Each row is a point. A path goes straight from each point to the next, and from the last back to the first. The post is the endless flat space through its rows: a point in 2 columns, a line in 3, a plane in 4, and so on, so that a path can go around it. Count how often the path circles the post. Going back the other way cancels.

Post:
[[-0.15, +0.19]]
Path:
[[+0.49, +0.25],
[-0.09, +0.64],
[-0.65, +0.65],
[-0.46, +0.08],
[-0.19, -0.15],
[+0.27, -0.16],
[-0.11, -0.08],
[-0.77, -0.28],
[-0.12, -0.46],
[+0.05, +0.12],
[+0.49, +0.73],
[-0.05, +0.72],
[-0.58, +0.28],
[-0.47, +0.16],
[-0.37, -0.27],
[+0.06, -0.42]]
Times around: 2

Post:
[[-0.25, -0.08, -0.02],
[+0.47, -0.09, -0.27]]
Path:
[[+0.20, -0.11, -0.05],
[-0.57, -0.24, +0.17],
[+0.57, -0.60, -0.24],
[-0.01, -0.20, -0.54],
[+0.23, +0.20, -0.45],
[+0.22, +0.11, +0.01],
[+0.38, -0.13, -0.02],
[-0.01, -0.56, -0.12],
[+1.27, -0.30, -0.77],
[-0.14, +0.04, -0.38],
[+0.37, +0.16, -0.21],
[+0.68, -0.13, -0.17],
[+0.30, -0.56, -0.04],
[+0.91, -0.31, -0.56],
[-0.16, +0.27, -0.33],
[-0.15, +0.20, -0.05],
[-0.04, +0.04, +0.14],
[+0.97, -0.22, -0.28],
[-0.42, -0.33, -0.07],
[-0.97, -0.24, -0.20],
[+0.62, +0.14, -0.60],
[+0.33, +0.07, -0.20]]
Times around: 4

Post:
[[+0.06, -0.20, +0.37, +0.07, -0.09, +0.17],
[-0.55, -0.23, -0.56, -0.65, +0.02, +0.12],
[+0.09, +0.24, +0.21, -0.02, +0.20, -0.45],
[-0.07, -0.48, +0.58, +0.26, +0.12, -0.36],
[-0.15, +0.27, -0.01, -0.09, +0.53, -0.30]]
Path:
[[-0.17, +0.69, -0.22, -0.14, +0.12, +1.32],
[+0.21, +0.31, +0.11, +0.16, +0.31, +0.13],
[+0.22, +0.05, +0.09, -0.33, -0.16, -0.81],
[-0.50, -0.50, -0.41, -0.05, +0.88, -0.41],
[-0.42, -0.10, -0.83, -0.37, -0.01, -0.43],
[-0.50, +0.08, +0.12, +0.07, +0.02, +0.39],
[+0.12, -0.02, +0.31, -0.56, -0.42, -0.08],
[+0.31, +0.25, +0.14, +0.00, +0.81, -0.46],
[+0.03, +0.07, -0.06, +0.36, +0.61, -0.33],
[-0.70, -0.31, -0.05, +0.02, +0.33, -0.07],
[-0.63, -1.07, +0.80, +0.00, -0.13, -0.42],
[-0.30, +0.06, +0.27, -0.01, +0.51, +0.10],
[-0.14, -0.24, +0.30, -0.17, -0.42, +0.30],
[-0.07, +0.19, +0.44, -0.29, +0.47, -0.42],
[-0.35, -0.38, -0.32, -0.26, +0.87, -0.37],
[+0.15, -0.17, +0.08, +0.07, -0.32, -0.12],
[-0.40, -0.44, +0.36, +0.02, -0.07, -0.09],
[-0.47, +0.84, -0.38, -0.76, +0.40, +0.77],
[+0.24, +0.29, +0.40, +0.11, +0.55, +0.42],
[+0.35, +0.46, -0.25, -0.17, +0.02, -0.20],
[-1.04, -0.85, -0.03, +0.10, +0.35, +0.09]]
Times around: 3
